Each wall is flat, endless, passes through zero and stands at right angles to its row. A trip goes straight from one point to another. List the walls that it crosses, first one first.

Walls:
(1): 109	-82
(2): -317	-59
(3): 38	173
(4): -233	-309
Trips:
-97	105 to 271	-73 -> 2, 1, 3
152	-92 to -1	-46 -> 4, 2
-16	221 to -66	-154 -> 2, 4, 3, 1
49	78 to 153	-24 -> 1
162	126 to 343	65 -> none
249	-230 to 10	103 -> 4, 3, 1
34	-85 to 194	-165 -> none
-98	-146 to 133	-240 -> 2

Walls:
(1): -105	-221	-303	214	137	160
(2): 55	-155	148	145	-41	-43
(3): 98	-53	86	-48	11	-38
(4): -34	-46	49	-196	15	-167
(5): -208	131	-148	-60	-34	72
Trips:
60	153	-77	-118	3	238 to -112	-2	-159	30	-248	38 -> 1
180	-133	-85	-53	136	-114 to 23	203	-16	220	-32	171 -> 4, 3, 2, 5
-209	340	27	2	-249	28 to -202	127	-283	71	194	38 -> 1
-68	-70	-103	-192	-29	199 to -338	-195	77	230	-13	-148 -> 2
233	-226	-46	-71	-10	-39 to -58	-154	134	-175	-103	145 -> 1
-148	10	-21	-111	40	-110 to -124	-120	73	-15	-109	174 -> 1, 2, 4

Walls:
(1): 194	-350	-234	-302	185	-83	143	231	-83	-152	-95
(2): 57	-9	38	-272	193	97	-171	-75	67	32	-119
(3): -7	-175	-117	272	-317	123	216	-100	-119	260	7
(4): 140	202	53	-214	-81	-70	12	41	101	100	143
(5): 72	-42	-182	65	17	-285	-278	105	83	205	52
(6): -120	157	86	-144	500	320	-66	189	11	-89	97
(7): -86	181	13	-47	258	77	347	-234	85	106	28
(8): -10	-72	-139	-85	-124	17	-166	-89	227	145	95
(9): -106	266	-130	25	-8	-21	110	211	175	-1	75
Trips:
103	-279	-40	-103	42	-16	43	-46	172	-234	21 to 94	-88	-52	-149	244	-355	26	-45	-7	51	-111 -> 5, 7, 4, 8
-48	107	-137	-244	285	121	-62	17	-172	-96	41 to 97	213	215	-108	-22	35	-157	71	108	-182	-173 -> 7, 1

Walls:
(1): -81	185	-124	341	-43	-222	-142	116	86	-289	-102	210	163	-53	-37	204	50	-15
(2): 277	15	21	-25	174	-44	-204	166	98	-20	52	-57	121	10	162	155	-13	9
(3): -86	-80	-2	77	55	-26	76	294	-39	187	90	-122	-118	-20	-45	118	-307	-139
(4): 35	129	-259	206	-46	-16	51	-57	-84	91	-134	-182	-164	156	8	-89	-204	22
(5): 59	-133	45	29	112	193	-112	21	-157	-45	18	87	-17	27	-119	159	-67	55
(6): 50	-220	-146	-99	88	321	265	138	-34	45	6	127	-65	68	312	34	-125	82
(7): 37	-175	87	156	64	47	-253	-26	-3	-41	-210	-119	308	-64	-7	148	-96	-189
(8): 163	-133	-57	-25	52	1	128	306	29	4	-17	189	-156	112	143	-82	16	275
Trips:
-195	24	-10	-109	54	207	-31	-26	122	289	-246	-300	-22	-187	-34	160	138	-101 to -41	13	214	-52	-168	40	-191	-68	38	180	53	-50	-332	123	296	-200	-101	-46 -> 6, 7, 8
-79	154	-216	-184	-180	12	126	57	-111	-154	-117	88	-28	19	-20	177	-90	-3 to 53	-9	0	8	101	-29	381	163	-81	289	20	-220	32	81	-14	-143	-25	-125 -> 1
23	227	-46	-119	222	109	40	-98	-149	-349	-260	150	69	-75	-279	26	83	4 to 154	74	109	-313	-29	-61	180	169	-261	-79	-27	-157	68	-146	-330	62	29	-28 -> 7, 1, 3
210	-87	-164	200	-116	145	-130	-34	-179	5	-264	49	-70	175	146	-368	-178	-23 to 275	164	204	-190	-153	-13	-17	39	8	106	-1	138	-52	278	-146	-192	87	5 -> 7, 5, 6, 2, 4
151	208	-10	-13	-49	-55	-317	111	14	150	-196	-10	39	-142	-10	-30	-265	-89 to 87	19	41	148	21	218	106	-215	43	6	235	14	-303	-216	339	194	-82	-67 -> 5, 6, 1, 7
-62	-232	-33	-218	-224	134	48	208	-77	-127	7	-18	-281	14	-38	-125	33	-45 to -115	-93	201	-33	109	-19	313	-193	108	-191	-168	178	101	-124	91	64	-346	533 -> 3, 1

Walls:
(1): -323	-28	248	99	-75	2	19	-70	141	-222	46	-106	-224	6	-239	-61	-100	-181	-19	38	-17	-4	185	-94	226	83	10	-156	143	-5	16	-90
(2): 48	253	-54	-97	-61	-40	99	-191	50	83	-159	115	41	112	97	-57	-238	-9	63	-38	242	95	192	-42	-357	-188	85	-63	30	-206	250	468
(3): -201	23	15	-23	124	212	-33	-12	-62	-71	193	-60	-17	115	54	24	-10	311	-33	114	-112	-275	-279	42	-247	278	-79	-69	68	-146	-25	22
(4): -54	121	169	167	-220	-67	204	-2	151	87	117	-37	-75	254	-125	124	-52	-165	202	166	-122	79	182	10	17	-70	190	-28	96	-191	-7	257
(5): -119	200	-9	331	159	85	76	-187	183	-69	-95	-133	-46	89	121	73	115	11	-43	-62	-27	34	9	385	-130	79	-187	-138	124	-199	44	15
(6): 181	7	-15	-119	-186	-129	39	-121	-168	139	-36	58	-201	61	-104	-9	-379	15	-83	66	121	87	-93	-46	-14	37	34	-132	-31	-32	147	62
(7): -235	188	-189	-146	121	-166	14	166	103	-147	26	148	10	-56	4	-45	264	37	-39	55	20	-27	-324	-5	-72	-120	-96	-3	-111	-169	122	-128
(8): 173	-15	-36	-80	-2	-239	410	-221	-17	290	-110	222	-218	43	55	125	-118	149	-180	134	32	-224	137	-128	-264	-14	79	95	153	-155	-76	-172
Trips:
163	-182	14	0	-23	-40	-1	-215	11	71	85	-317	-163	-47	380	257	4	34	2	-120	89	190	-9	257	245	-186	82	29	-140	-67	88	-146 to 75	245	0	246	131	52	75	-90	-47	-136	-60	-210	19	191	-122	121	-113	40	44	-24	70	43	-47	-226	186	156	229	78	115	-15	-104	-119 -> 4, 1, 8, 3
-103	169	-84	21	-37	258	-150	-97	221	118	218	-202	-104	-135	90	-135	46	80	34	-103	122	327	-219	23	39	-12	-55	135	26	105	146	-36 to -47	122	-64	-102	243	-357	60	39	28	-258	220	137	-45	173	130	151	-57	-206	-97	18	115	-238	-22	37	82	10	75	53	123	-142	-209	196 -> 2, 1, 4, 8
-34	-4	172	76	100	186	39	206	180	-44	-19	-27	327	97	-13	147	168	157	237	-62	-232	132	278	129	-107	45	66	32	386	-196	97	-17 to 54	-113	128	265	3	93	-170	67	342	298	28	-147	83	144	7	88	-237	121	16	-142	-279	-9	336	-44	-32	120	-151	-107	292	-59	13	116 -> 8
-132	401	-148	-9	-138	7	-108	-22	106	-177	84	37	-63	19	-37	-37	-16	44	160	-205	-290	393	-43	-38	-256	266	-10	-4	-7	104	74	-162 to -173	-123	-54	29	-101	-52	7	264	-213	-8	-158	-76	-179	-138	-101	-36	-66	-127	11	392	-26	-41	172	-133	-218	108	-74	-143	475	-135	78	255 -> 6, 8, 7, 5
85	-114	-161	206	-172	315	-166	-125	-166	-59	-229	-225	29	12	-186	-127	74	-25	79	-156	-134	-321	141	50	-283	144	186	17	76	-40	217	195 to -310	151	49	-289	46	-193	124	-245	-113	-70	-48	-195	137	-71	-207	-152	-45	84	75	243	112	78	103	-143	-5	146	99	-62	131	34	-195	-119 -> 1, 6, 8, 5, 7
229	69	-21	-55	124	292	227	-53	-408	-5	-211	184	-26	51	208	36	131	250	-43	73	7	35	19	16	61	82	41	-62	162	138	178	-66 to 20	-305	-64	37	96	30	119	122	-52	-29	121	373	275	238	490	-103	-6	-241	-60	-157	-8	95	325	281	71	75	-126	-75	56	-4	-54	105 -> 6, 3, 8
